Every row gives one point. Each copy is the shape, with its points in the same order, stretched, turned, moved and blurred by noise. Say if it was mirrored as well.
(in the rows, 128 means zero)

Shape (7 x 2)
[[ 92 111]
 [132 110]
 [ 77 107]
 [189 185]
 [114  93]
 [115 133]
 [103 130]]
Copy 1 (7 x 2)
[[192 150]
 [149 111]
 [215 158]
 [ 23 125]
 [184 116]
 [150 147]
 [165 154]]
Copy 1 is: mirrored
Copy 2 (7 x 2)
[[ 86 108]
 [114 146]
 [ 75 108]
 [229 118]
 [ 86 156]
 [123 109]
 [115  98]]
Copy 2 is: mirrored
Copy 3 (7 x 2)
[[ 96 134]
 [131 149]
 [ 87 135]
 [187 103]
 [112 158]
 [120 127]
 [110 122]]
Copy 3 is: mirrored
Copy 4 (7 x 2)
[[168 116]
 [133 154]
 [186 103]
 [  8 148]
 [162 152]
 [120 119]
 [139 108]]
Copy 4 is: only turned

Shape (10 x 4)
[[103 151  91 159]
 [131 139 111 166]
 [ 92 119  88  96]
 [ 97 146 116 100]
 [113 149  84 134]
 [249 124 132 149]
 [124 109  85 101]
 [112 116 110 156]
 [ 94 110 137 148]
 [ 92  63 173 120]]
Copy 1 (10 x 4)
[[150 117 185 142]
 [149 150 161 127]
 [121  99 117 165]
 [121  82 113 137]
 [128 118 169 147]
 [ 77 230 140  97]
 [106 128 115 171]
 [166 142 141 151]
 [188 126 115 148]
 [204 121  49 154]]
Copy 1 is: only turned
Copy 2 (10 x 4)
[[ 69 121 178 105]
 [ 99 126 181 122]
 [105 176 107 129]
 [107 142  85 128]
 [ 96 138 148 106]
 [229  95 214 104]
 [133 171 123 124]
 [107 136 173 147]
 [105 134 136 172]
 [138 154  85 222]]
Copy 2 is: only turned

Shape (11 x 6)
[[101  82 174  89  69 177]
 [ 71 136 139 182  96 123]
 [155  87  75 111 179 162]
 [ 84 166 120 125 101 136]
 [142 158  73 199 127 177]
 [ 96 112 153  87  99 111]
 [159 155 160 129 153 107]
 [125 108 132 119 140  96]
 [141 130 185 194 178 112]
 [114 110  96 108 156 140]
 [147  98 132 109  91 108]]
Copy 1 (11 x 6)
[[ 35 174 145 116 123 165]
 [ 85 186  78 177 143 104]
 [160  74 149 150 118 127]
 [111 169  68 164 104  94]
 [182 137  91 230 100  66]
 [ 69 156 104 108 137 155]
 [184 148 101 131 128 124]
 [122 131 112 127 146 156]
 [177 155 123 160 176 114]
 [121 100 124 137 122 122]
 [108 134 111 133 125 185]]
Copy 1 is: mirrored
Copy 2 (11 x 6)
[[140 198 103  21  89 152]
 [221 130  75 123 150 150]
 [ 67 101 137 118 107  87]
 [167 143  62 155 154 145]
 [151 145 149 198 142  57]
 [142 141  71  84 112 187]
 [121 102 188 132 162 153]
 [130 100 110 104 120 164]
 [178  71 228  95 183 145]
 [109 101  98 117 124 130]
 [116 149 113 101  80 148]]
Copy 2 is: only turned
Copy 3 (11 x 6)
[[ 93 110 105  20  41 172]
 [179 150  93  51 114  83]
 [ 92  51 109 175 166 211]
 [121 123 152  78 129  84]
 [170 180 144 133 172 129]
 [109  76 110  80  96 134]
 [128 150  96 181 113 116]
 [128  75  92 141 120 141]
 [168 179   7 151 120 122]
 [ 98  55 114 124 167 158]
 [141  98 138 138  74 148]]
Copy 3 is: only turned
Copy 4 (11 x 6)
[[ 61 101 121 149 180 184]
 [129  50 137 140 130 104]
 [141 153  70  87 115 194]
 [120  78  96 170 126  81]
 [106  99 119  78  51 154]
 [122 114 103 163 189 106]
 [161 208 166 141 120  87]
 [155 144 115 126 163 113]
 [190 183 217 123  95 118]
 [147 114  72 130 132 140]
 [ 99 153 114 102 187 135]]
Copy 4 is: only turned
